Each row of a before or after table is a point. The points were changed in one or more steps. Then noise was added and the rows were shuffled. The steps act on columns, c1 being the first. Name the steps. A step turns or swaps two columns, mirrors them in a line or flattens them onto one, adds a multiple of one to another, or multiplies or shifts one. Angles are multiples of 10 degrees, from the lower column toward the higher: turns from -170 to 170, lines from 10 to 170 but not 90. Use the fewest steps. Two steps may share a column if one is a turn and the other turns, adds or multiplies; they go together, in the order done. Otherwise the lowest column goes first.

Before:
array([[-46,  37],
       [-12,  29],
       [  9,   9],
       [-21,   3],
       [ 20,  44],
       [  2,  31],
       [-24,  -3],
       [ 30,  -1],
       [  4,  35],
       [ 47, -21],
       [ 16,  58],
       [ 10, -20]])
After:
array([[ 15,  19],
       [-16, -26],
       [-19,  25],
       [-29,  15],
       [-12,  -5],
       [-58,  13],
       [ 14, -15],
       [  7,  20],
       [ -9,  60],
       [-27,  16],
       [ -3, -52],
       [-48,   5]])
Steps: mirror c1 and c2 in the line at 120 degrees

Before (14 x 3):
array([[ 22,  -4, -33],
       [-21,  -8,   3],
       [ -8,   5, -18],
       [ 11, -25,   9],
       [-32,  28,  11],
       [-10,  -7, -26],
       [-20, -11, -53],
       [-25, -11, -17],
       [ -2,  26,  18],
       [ 13,  -9, -29],
       [ 21, -24, -29],
       [ 12,  18, -13],
       [  6,  -4,  15],
       [-13, -15, -33]])
After (14 x 3):
array([[-20,  15,   2],
       [ -8,  84, -35],
       [ 13, -75,   6],
       [ 17, -13,  -3],
       [-35, -46,   5],
       [-27, -34, -14],
       [ 16,  78, -11],
       [-17, -12,  37],
       [-55, -33,   9],
       [-15, -72,  32],
       [ -9, -24, -19],
       [ -5,  52,  16],
       [-18, -27,  25],
       [-27, -21,   5]])
Steps: mirror c1 and c3 in the line at 30 degrees; multiply c2 by 3

Before, 13 rows:
array([[-50,  36,  30, -64],
       [-47, -22,  35, -19],
       [-44,  -4, -34,   0],
       [ -6,   7,  18,   8],
       [-48, -12, -18, -34],
       [ 28,  -6,  25, -16],
       [ 30, -11,   4,  10],
       [ 10,  21,   8, -63],
       [-40,  15, -39,  -7],
       [  6,  13, -26,  20],
       [-14, -17,  39, -18],
       [-48,  53,  -4,   0],
       [ 15,  -9, -30, -40]])
After, 13 rows:
array([[ 27,  15, -14,  35],
       [ 52,  19,   6, -43],
       [ 41, -18,  15,  31],
       [ 21,  52,  -5,  43],
       [-20,  16, -10,   5],
       [-24, -14,   3, -23],
       [ 18,  -5, -12,  41],
       [ 81,  34,  13,   9],
       [ 23, -18,  15,   1],
       [ -4, -10,   9, -32],
       [ 57, -10, -10,  25],
       [ -3,   7,   9,   8],
       [ 27,  -9, -12, -33]])
Steps: mirror c1 and c4 in the line at 120 degrees; multiply c3 by 0.4

Before, 14 rows:
array([[ 40, -12, -12,  21, -16,  -6, -50,  -2],
       [  7,   6, -15,  38,  11,  19, -46,  11],
       [ 23,  -8,   3,  62,  29,  -3,  31,  15],
       [  7, -53, -16,  12,  17,  13, -22, -13],
       [-30, -16,   3,   0, -22,  32,  32,  23],
       [-10, -20, -19, -15,  22, -26, -70,   6],
       [-23,   2,  18, -48, -16,  56,  39,  14],
       [ -2, -24,   9,  36,   3,  14, -30, -23],
       [ 20, -30, -58,  17,   5, -10, -47, -14],
       [-31,   4,  -6,   3,   4,  70,  71,   5],
       [ 43,  -7, -11,   9,  29,  11, -41, -22],
       [  7, -33, -23, -21,  -5,   8, -16, -15],
       [ -6,  40,   7,  77,  11,  -9,  21, -23],
       [-19,  33,  15,  44,   5,  30,  -1,  25]])
After (14 x 8):
array([[-12,  23,   8, -10,  -3,   6, -48, -22],
       [ 18,  30, -53, -31,  24,  13, -40, -12],
       [ 10,   7,  13,  56,  26,  18, -37,  14],
       [-75,  -4,  -5,  63,   7,   6,  32,   7],
       [-35, -34,  15,  23,   0,   0, -37,  25],
       [ -2,  31, -25, -24,   1,  11,  11, -17],
       [ -9,  54,  -9, -14,  23,  15, -23, -14],
       [  9,   6,   0, -33,  34,  42, -30, -22],
       [-43,  17,  -6,  31, -22, -10,  16,  23],
       [  5, -42,  11,  56,   7,  -9, -53, -24],
       [ 26,  13, -16, -33, -13,  32, -42,  -3],
       [-13,  -9, -11, -21,  15,  16, -58,  11],
       [ 17,  19,  -9, -69,  27, -22, -22,   6],
       [-58,  -3,  11,   8, -22,   7,  62,  13]])
Steps: turn c1 and c6 by 60 degrees; multiply c2 by -1; turn c3 and c5 by -20 degrees; turn c4 and c7 by -60 degrees

Before, 11 rows:
array([[ -7,  -9, -28, -18, -62, -21,  52, -27, -56],
       [ 11,  12,  39,   3,   0,  -6,  13,   2,  -6],
       [ 28, -16, -37,  18, -22,  -3,   9,  28,  39],
       [-27, -19, -13,  25,  -8,  -2,   1,  31, -21],
       [ -6, -32,  -5,  20,   8,  14,   6,  15, -35],
       [-61,  42,   8, -67,  34, -13,  32,   8, -38],
       [ -8, -12,  -6,  -9,  17, -47,  17, -18, -34],
       [ -2, -22,   0, -21,  -3,   8,  20, -14,  -6],
       [-16,  61, -60,   9, -22,   7,   1, -21, -27],
       [ 11,  -7,  37, -29,   1, -57, -42, -14,  45],
       [-46,  -2, -11,  14,   9, -58,   2, -47,   7]])
After:
array([[ -9,  -5, -51,  15,   9, -61,   4, -35,  22],
       [-27, -32, -55,  27, -13,  -3,   2,  20,  -6],
       [  4,  17,  -8,   4,   7,  -2,  16,   6, -10],
       [-21,  97, -94,  15, -23,  13,   3, -13,  -9],
       [-43, -21, -74, -20, -36, -21,  55, -20, -28],
       [ -2, -35, -37, -19,  10,   6,  26, -15,  -2],
       [-33, -21, -44,  -7,  30, -46,  15, -14, -15],
       [ 39, -29, -74,  15, -10,  -3,  11,  21,  18],
       [ 38,  -9,   0, -28, -24, -58, -39, -11,  27],
       [-31, -48, -45,  21,  12,  14,   3,  11, -17],
       [-43,  68, -29, -72,  51, -12,  27,   3,  -6]])
Steps: multiply c1 by 0.4; turn c1 and c9 by -50 degrees; multiply c2 by 1.6; shift c3 by -40; add 0.5 times c7 to c5; multiply c8 by 0.7
